Each row of a before or after table is a point. The points were changed in one or more steps. Then noise was added and the rows were shuffled. The steps act on columns, c1 being the first. Name the steps. A step turns or swaps two columns, mirrors them in a line or flattens them onto one, adds a multiple of one to another, or multiplies or shifts one. Angles are multiples of 10 degrees, from the lower column toward the higher: turns from -170 to 170, lines from 10 to 170 but not 90. Use the fewest steps. Two steps may share a column if one is a turn and the other turns, adds or multiplies; they go together, in the order done. Otherwise the lowest column goes first.

Before:
[[ 0.82  0.01 -0.55]
 [-0.01  0.66 -0.40]
 [-0.03 -0.12 -0.43]
 [ 0.48 -0.50  0.50]
 [-0.22 -0.30  0.37]
 [-0.39 -0.70  0.28]
 [ 0.61  0.05 -0.55]
 [ 0.05 -0.45  0.42]
 [-0.21 -0.50  0.00]]
After (9 x 3):
[[-0.72 -0.16 -0.44]
 [-0.45 -0.13 -0.60]
 [-0.02 -0.18 -0.67]
 [-0.54  0.42  0.09]
 [-0.50  0.00  0.79]
 [ 0.33  0.46  0.27]
 [-0.93  0.10 -0.73]
 [-0.73  0.24 -0.40]
 [ 0.10  0.46  0.30]]
Steps: shift c1 by -0.50; turn c2 and c3 by 120 degrees

Before (11 x 6):
[[ 0.37  0.07  0.22  1.18  0.13  0.64]
 [ 0.25 -0.75 -0.18  0.18 -0.26  0.17]
 [ 0.79 -0.29  0.23  1.03  0.44  0.37]
 [ 0.75  0.63  0.63  0.69  0.07  0.52]
 [ 0.18 -0.08 -0.70  0.27  0.07 -0.05]
 [-0.64 -0.21 -0.87 -0.13  0.53 -0.26]
 [ 0.17  0.16  0.13  0.41 -0.47 -0.30]
 [ 0.08  0.24  0.22  0.54  0.03 -0.69]
 [-0.25 -0.33  0.31 -0.11 -0.40 -0.22]
 [ 0.50  0.02  0.21  0.00 -0.09 -0.67]
 [ 0.12 -0.45 -0.26 -0.23 -0.47  0.12]]
After (11 x 6):
[[ 1.16 -0.91  0.26  0.60  0.45  0.28]
 [ 0.43 -0.43  0.11  0.10 -0.46 -0.40]
 [ 0.21 -1.35 -0.17  0.20 -0.27  0.07]
 [-0.14 -0.93  0.33 -0.23 -0.39 -0.33]
 [-0.23 -1.06 -0.26  0.16 -0.46  0.02]
 [ 0.28 -0.67 -0.71  0.12  0.07 -0.16]
 [ 1.22 -0.54  0.22  0.14  0.14  0.55]
 [ 0.81  0.02  0.61  0.61  0.07  0.44]
 [ 0.54 -0.38  0.23 -0.03  0.02 -0.81]
 [-0.24 -0.81 -0.89 -0.60  0.49 -0.36]
 [ 0.10 -0.59  0.20  0.48 -0.05 -0.76]]
Steps: mirror c1 and c4 in the line at 40 degrees; shift c2 by -0.60; shift c6 by -0.10

Before:
[[ 0.06  0.66  0.15  0.49  0.03 -0.96  0.45 -0.19  0.66]
 [ 0.65  0.60 -0.19 -0.21  0.22  0.54 -0.44  0.25  0.44]
 [ 0.07 -0.26  0.75  0.27  0.31 -0.76  0.63 -0.11  0.49]
 [-0.75 -0.04  0.74  0.48 -0.15 -0.36  0.55 -0.36  0.16]
 [ 0.15  0.08  0.32 -0.32 -0.14  0.30  0.64 -0.76 -0.13]
 [ 0.44  0.58  0.00 -0.25 -0.73  0.21  0.01  0.26 -0.05]
 [-0.07  0.28  0.28 -0.71 -0.27  0.18 -0.19 -0.58  0.05]
 [ 0.22  0.33 -0.36 -0.02 -0.36 -0.22 -0.32 -0.09 -0.61]
 [ 0.59  1.11 -0.64 -0.11  0.38  0.42 -0.17  0.55  0.15]
 [-0.34  0.20  0.90 -0.55 -0.08 -0.30  0.51 -0.37 -0.34]
 [ 0.61  0.95  0.18  0.34 -0.20  0.02 -0.40 -0.07 -0.30]]
After (11 x 9):
[[ 0.18 -0.19  0.03 -0.72 -0.32  0.57  0.11  0.62  0.29]
 [ 0.32 -0.30 -0.60  0.00 -0.37 -0.69 -0.17  0.14 -0.38]
 [-0.59  0.26  0.47  0.27  0.33 -2.30 -0.20  0.08  0.76]
 [-0.62  0.06 -0.16 -0.34 -0.14  0.90 -0.23  0.75  0.27]
 [-0.56 -0.11 -0.32 -0.54 -0.11 -0.88  0.23  0.39  0.89]
 [ 0.24 -1.20  0.13 -0.12  0.43  1.27 -0.59 -0.36 -0.61]
 [-0.72  0.13  0.15  0.49 -0.12 -1.07  0.64  0.39  0.78]
 [ 0.56 -0.62  0.42 -0.24  0.21  1.62 -0.55 -0.17 -0.18]
 [ 0.49 -0.92 -0.33  0.34 -0.25  0.08 -0.53  0.24  0.18]
 [ 0.04 -0.58 -0.08 -0.25 -0.69  0.61 -0.44 -0.17  0.01]
 [-0.40 -0.59  0.69  0.46  0.01 -2.91 -0.12  0.34  0.18]]
Steps: mirror c1 and c7 in the line at 140 degrees; turn c2 and c8 by 170 degrees; swap c3 and c9; multiply c6 by 3

Before (10 x 12):
[[-0.37  0.20  0.09  0.05 -0.14 -0.09  0.08  0.36 -1.75 -0.24  0.30 -0.01]
 [-0.18 -0.86  0.55 -0.11  0.22 -0.14  0.58 -0.13  0.44 -0.10  0.36  0.56]
 [-0.63 -0.16  0.05 -0.11  0.19 -0.03 -0.19  0.29  0.34 -0.28 -0.26 -0.17]
 [ 0.09 -0.11 -0.82 -0.18  0.27  0.02 -0.49  0.48  0.27  0.04  0.32  0.22]
 [ 0.23  0.13  0.22 -0.11  0.32 -0.64  0.31  0.48  0.49 -0.32  0.08  0.64]
 [ 0.08  0.25  0.36  0.09  0.16  0.02  0.29  0.48  0.56  0.23 -0.52  0.28]
 [-0.87 -0.15 -0.34 -0.08 -0.19 -0.05  0.04 -1.41  0.27  0.01  0.21  0.55]
 [ 0.05 -0.03  0.20  0.39  0.27 -0.03  0.52  0.09 -0.08 -0.35  0.19  0.12]
 [-0.06  0.33 -1.28 -0.11 -0.05 -1.34  0.06  0.43  0.46  0.54  0.10  0.06]
 [-0.04  0.35  0.05 -0.16 -0.68  0.06  0.10 -0.02  0.34 -0.33 -0.66 -0.15]]
After (10 x 12):
[[-0.26  0.23 -0.14  0.14  0.74 -0.05  0.30  0.45  0.21  0.40  0.55  0.55]
 [-0.13 -0.91 -0.48 -0.10  0.69 -0.05  0.61 -0.12  0.50  0.33  0.48 -0.39]
 [-0.32  0.35  1.34 -0.11  0.44 -1.39  0.06  0.41  0.51 -0.30  0.10  0.13]
 [-0.82 -0.15 -0.24 -0.06  0.75 -0.03 -0.21  0.26  0.16 -0.15 -0.02  0.43]
 [ 0.02  0.31 -0.26 -0.12 -0.13  0.05  0.15 -0.06 -0.02 -0.17  0.25  0.71]
 [-0.06  0.09 -0.33 -0.13  0.82 -0.58  0.37  0.52  0.51 -0.16  0.59 -0.22]
 [ 0.17 -0.08  0.26 -0.12  0.27 -0.15  0.09 -1.34  0.32 -0.18  0.39 -0.36]
 [ 0.08 -0.06 -0.36  0.27  0.82 -0.06  0.55  0.12  0.01 -0.11  0.00 -0.18]
 [-0.64  0.18 -0.22  0.08  0.39 -0.07  0.08  0.34 -1.32 -0.09 -0.56 -0.92]
 [-0.27 -0.18  0.71 -0.14  0.81  0.07 -0.57  0.52  0.38 -0.53  0.05 -0.22]]
Steps: add -0.7 times c8 to c1; mirror c3 and c10 in the line at 70 degrees; shift c5 by 0.50; turn c9 and c11 by -30 degrees; turn c11 and c12 by -120 degrees
